Each row is a point. The points of each table are mixes of a few directions, plus a little noise. Count the directions of each table, and those that both share. Where both have some left over, give the other angles between the two spaces (their principal angles), to ten degrees, smallest first.
In the rows, 128 means zero.

First (4 x 2):
[[115 100]
 [100  73]
 [157 188]
 [139 151]]
Second:
[[115 101]
 [122 116]
 [120 111]
 [116 104]
 [119 109]
 [176 227]]
Directions: first 1, second 1, shared 1

First (5 x 4):
[[159 197 127 163]
 [137 148 128 139]
 [149 164 102 100]
 [ 83  42 163 143]
 [112  90 121  95]]
Second, 6 rows:
[[112 102 151 154]
 [151 159  79  56]
 [ 97  77 171 179]
 [135 147 137 155]
 [135 128  89  57]
 [138 155 141 167]]
Directions: first 2, second 2, shared 2

First:
[[ 35 138  63 119 141 155 102  41 152]
 [182 192 221 148  51  95 120 200 151]
 [136  89 109 164 112 138 144 125  60]
 [139 131 122 131 120 123 130 133 121]
 [188 121 120 151 127 110 138 175 119]
 [143 133 152 116 127 121 133 143 131]
 [186 130 133  90 163 101 141 169 151]
 [137  88 141  68 190 131 154 125 115]
 [ 69 123  76 116 124 144 122  59 106]
 [ 65 136 142 175 126 161  95 109 173]]
Second, 8 rows:
[[ 96 138 126 152 148  99 157 121 108]
 [119 161 135 147 151 107 176 131 133]
 [ 71 100 112 151 138  95 118 107  77]
 [156 162 141 126 134 136 160 142 160]
 [ 71  73 105 140 123 106  83 102  68]
 [209 145 144  87 102 184 113 154 192]
 [ 77 103 114 148 137  98 119 109  82]
 [227 140 146  74  91 200  98 159 204]]
Directions: first 5, second 2, shared 0; angles 40, 90

First, 10 rows:
[[127 128 127 128 128 127 129 128 127 128 127 129]
 [117 122 123 133 125 108 140 124 106 114 103 150]
 [115 121 122 134 123 105 142 123 102 113  98 153]
 [130 130 129 127 129 132 125 129 132 130 133 124]
 [139 134 134 123 132 149 116 132 151 141 154 105]
 [161 146 145 114 139 186  93 140 194 167 203  64]
 [156 144 142 115 138 179  97 138 185 162 194  72]
 [116 121 122 134 124 107 141 123 104 114 100 152]
 [100 113 114 140 119  80 158 118  72  95  65 181]
 [117 122 123 133 124 109 140 124 106 116 103 149]]
Second (9 x 12):
[[120  95 135 156 119 118 128 118 107 117 113 123]
 [126  97 131 129 128 124 117 113 149 118 131 105]
 [128 134 128 130 127 128 131 132 120 130 126 134]
 [129 122 128 121 130 129 123 124 144 126 134 118]
 [124 136 130 148 122 124 140 137  91 130 114 149]
 [121 109 133 153 120 120 132 124 102 121 113 131]
 [120 111 134 157 119 119 135 126  93 122 110 136]
 [162 249 102  15 164 168 124 161 221 168 190 138]
 [123  99 133 143 123 121 124 117 125 119 121 117]]
Directions: first 1, second 2, shared 0; angles 40

First, 10 rows:
[[ 90  96  62 148 168 158 103  72 131 107 154 132 145 161 127 107 193  87]
 [138 139 184 106  76 125 135 126 135 164 109 108 137 110 121 134  97 113]
 [168 147  52 129 206 132 115  58 109  85 143 173  99 158 150  62 206  96]
 [179 179  73 123 140 155  95  14 121 136 123 138 125 178 167  36 216  59]
 [115 129 179 104 124  90 146 140 108 152 108 130 125  75  93 156 122 141]
 [117  85 133 100  89 176 139 136 124  53 129 121 131 109  94 148  81 146]
 [ 81 123 127 134  77 147 124 173 108 100 113 108 149 106  99 178 113 207]
 [138 152 130 191 178  65 137 232 160 194 147 132 113 160 184 152  95 171]
 [139 123 148 129 126 116 143 170 137 127 130 130 118 121 132 144  86 146]
 [114 104 191 115  97 116 146 159 148 161 124 107 137 102 110 161  71 115]]
Second, 10 rows:
[[169 173 152 149 154 112 177 168 173  95 192 116 155 128 122  31  75 120]
 [135 175 167 155 151 111 127  85 122 185 148 117 161 198 114  16 152 127]
 [121 125 105  99  78 153 107 129  88 133  66 131 114  74 123 164 140 124]
 [116  90 119  97 163 110 111  90 102 131  99 156 109  81 124 201 180  90]
 [142 152 149 146  98 125 153 134 168 145 162 108 111 199 140  70  78 160]
 [129 109 124  91 115 118 126 100 114 140  95 144  86  93 130 174 142 107]
 [114  98 118 108  97 130 118 108 126 144 102 134  81 138 142 192 130 139]
 [ 99  97 111 125 114 141 100 115 111 139 101 131 117 139 135 190 151 143]
 [104 102  93 115 102 159  95 144  90 112  78 132 132  79 127 200 149 133]
 [150 158 141 194 209 120 167 206 188  56 236 111 214 151 122  41  83 138]]
Directions: first 6, second 5, shared 1; angles 30, 30, 50, 80

First, 8 rows:
[[155 136 134 155 128 103 129 146 101  38 117 111 103 146  60 180  66  39
  124 227 164 193 197 164]
 [179 134 124 208 144 114 149 128  92  93 111 104  90 173  77 206  41  45
   83 233  98 156 169 117]
 [108 135 108  81 140  96 134 164 159 138 173 131 166  98 117 110 169 148
  146  67 151 120 137 151]
 [146 119 134 102 156 125 144 145 110 142 150 103 121 100 172 155 145 174
  108  71  96 131 102 128]
 [106 137 136  91 115 155 130  75 146 169 110 160 139 165 171 107 146 163
  117 102 112 101  90 157]
 [128  99 101 198 122 145 104 106 153 170  91 195 140 167 105  94 111 101
  138 152 141 103 107  91]
 [ 89 159 135 122  93 145 125 108 146 162 133 110 138 116 139  76 158 156
  145 121 110  76 119  89]
 [112 106 152  69 125 141 107 152 117 112 138 113 128  56 181  94 189 200
  164  49 154 143  99 127]]
Second:
[[173 150 135 169 178 213 130 130 159 188  84 123  96  91 199 171  76  98
   98 151 102  53 147  93]
 [170  69 170  51 131  83 161 110  98 116 105 145  89  72 145 126 150 138
  133 105  86 160 123 151]
 [159  81 115 153 111 100 196  85 121 103 134 125 156 213  16 155 100 149
  125 145  76 117  64 152]
 [ 81 192 139 155 112 147  95 124 150 105 139  91 182 128 105 102 129  67
  134 144 141 134 162 113]
 [107 149 110 164 118 127 144 117 125 127 175  97 143 189 117 178 140 169
  113 138 155 129 129 169]
 [ 97 115 107  87 129 103  73 189 119 129 130 193 113 105 152  59 156 136
  153  90 175 164 130 107]
 [136 107  49 180 115 151  92 142 122 158 105 121 105 133 154 112  99 197
  138 145 185  90  82  59]
 [111 146 209  65 144  94 165 129 137  92 162 164 158 142  81 133 164  50
  121  99  70 177 172 210]
 [121 141 118 128 117 135  95 126 119 134 118  94 112  79 184 117 139 146
  136 134 163 128 145  99]]
Directions: first 6, second 6, shared 0; angles 30, 30, 40, 40, 80, 90
